Every row gives one point. Each copy is the shape, with its points in the same order, stretched, turned, moved and blurred by noise. Is it also mirrored, or only turned?

Shape (7 x 3)
.39 .78 -.16

.37 -.38 -.09

-.34 .15 .17

-.11 -.32 .14

-.39 -.29 -.10

-.40 .12 -.05

.24 .23 .01
Copy 1 (7 x 3)
.37 .75 -.06

.23 -.30 -.04

-.40 .22 .12

-.24 -.23 .13

-.44 -.16 -.13

-.43 .19 -.10

.15 .26 .01
Copy 1 is: only turned
Copy 2 (7 x 3)
.66 .41 -.25

.21 -.60 .21

-.18 .19 .36

-.14 -.26 .40

-.41 -.16 .21

-.26 .22 .05

.35 .07 .12
Copy 2 is: only turned
Copy 3 (7 x 3)
.80 .55 .04

.37 -.52 .05

-.19 .17 .21

-.13 -.33 .21

-.33 -.24 -.09

-.21 .16 -.02

.43 .08 .16
Copy 3 is: only turned
Copy 4 (7 x 3)
-.02 .94 -.30

-.19 -.25 -.38

.24 .15 .35

.00 -.29 .07

.41 -.31 .07

.46 .10 .21

.02 .36 -.16
Copy 4 is: mirrored

Shape (10 x 4)
-.12 -.80 -.07 .21

-.44 .62 .02 -.05

-.27 -.04 .25 -.39

-.35 -.05 -.53 -.35

.10 .45 -.24 -.62

-.16 .34 -.06 .47

-.07 -.54 .04 -.57

.33 -.02 -.24 .94

.10 -.68 -.22 -.18

-.26 -.38 -.17 .84
Copy 1 (10 x 4)
-.29 -.67 .02 .05

-.36 .80 -.11 -.28

-.17 .17 .22 -.46

-.32 -.02 -.49 -.62

.15 .35 -.37 -.83

-.12 .38 -.27 .29

-.03 -.37 .13 -.68

.02 -.05 -.47 .77

-.13 -.58 -.10 -.26

-.49 -.20 -.25 .65
Copy 1 is: only turned
Copy 2 (10 x 4)
.53 -.38 .69 .20

-.43 .61 .24 -.41

-.25 -.21 .25 -.40

.40 .18 .33 -.68

.00 .23 -.32 -.77

-.09 .65 .31 .17

.23 -.61 .24 -.46

.43 .58 .21 .75

.59 -.44 .32 -.16

.38 .32 .83 .59
Copy 2 is: mirrored

Shape (10 x 6)
.43 .18 .31 .24 .46 .46

-.15 -.79 -.05 .41 -.30 -.12

.15 .07 -.30 .48 .19 -.17

.03 -.24 .32 -.03 -.30 .59

-.65 .36 -.04 -.31 .04 -.39

-.25 .19 -.07 .13 .81 .43

-.48 .49 .15 .32 .52 -.08

.22 .62 .31 .01 .31 -.27

.11 -.19 .42 .42 -.06 -.18

-.45 -.18 .00 .27 -.16 .76
Copy 1 (10 x 6)
.67 .12 -.30 -.01 .22 .39

.14 -.94 .11 .03 .04 .29

.20 -.21 -.14 .29 -.39 .23

.26 -.34 -.21 -.37 .44 .05

-.47 .05 .16 .39 .01 -.21

.08 .23 -.31 .21 .46 .75

.02 .11 -.23 .63 .39 .23

.37 .35 .03 .34 -.10 -.23

.56 -.45 -.03 .26 .11 .04

-.03 -.49 -.58 -.11 .61 .39
Copy 1 is: mirrored
Copy 2 (10 x 6)
.19 .47 -.06 -.07 .31 .85

.37 -.84 -.02 .20 -.17 -.11

.05 .03 -.42 .31 -.05 .11

.06 -.22 .46 -.21 .02 .66

-.48 -.07 .11 -.61 .30 -.49

-.12 .07 -.59 -.48 .42 .61

-.33 .15 -.30 -.18 .70 .09

-.04 .68 .18 -.12 .39 .02

.30 -.09 .24 .32 .26 .05

-.28 -.53 -.08 -.17 .08 .70
Copy 2 is: only turned
Copy 3 (10 x 6)
.18 .14 -.11 .43 .16 .59

.01 -.33 .30 .81 -.63 -.38

.17 .22 .09 .70 .13 -.32

-.03 .05 -.12 .25 -.53 .38

-.65 .30 .17 -.12 .07 -.60

-.47 .36 -.59 .41 .30 .25

-.63 .66 .04 .33 .20 -.12

-.05 .31 .42 .04 .50 .02

-.06 -.01 .60 .61 -.24 .09

-.37 .32 -.48 .49 -.80 .23
Copy 3 is: only turned
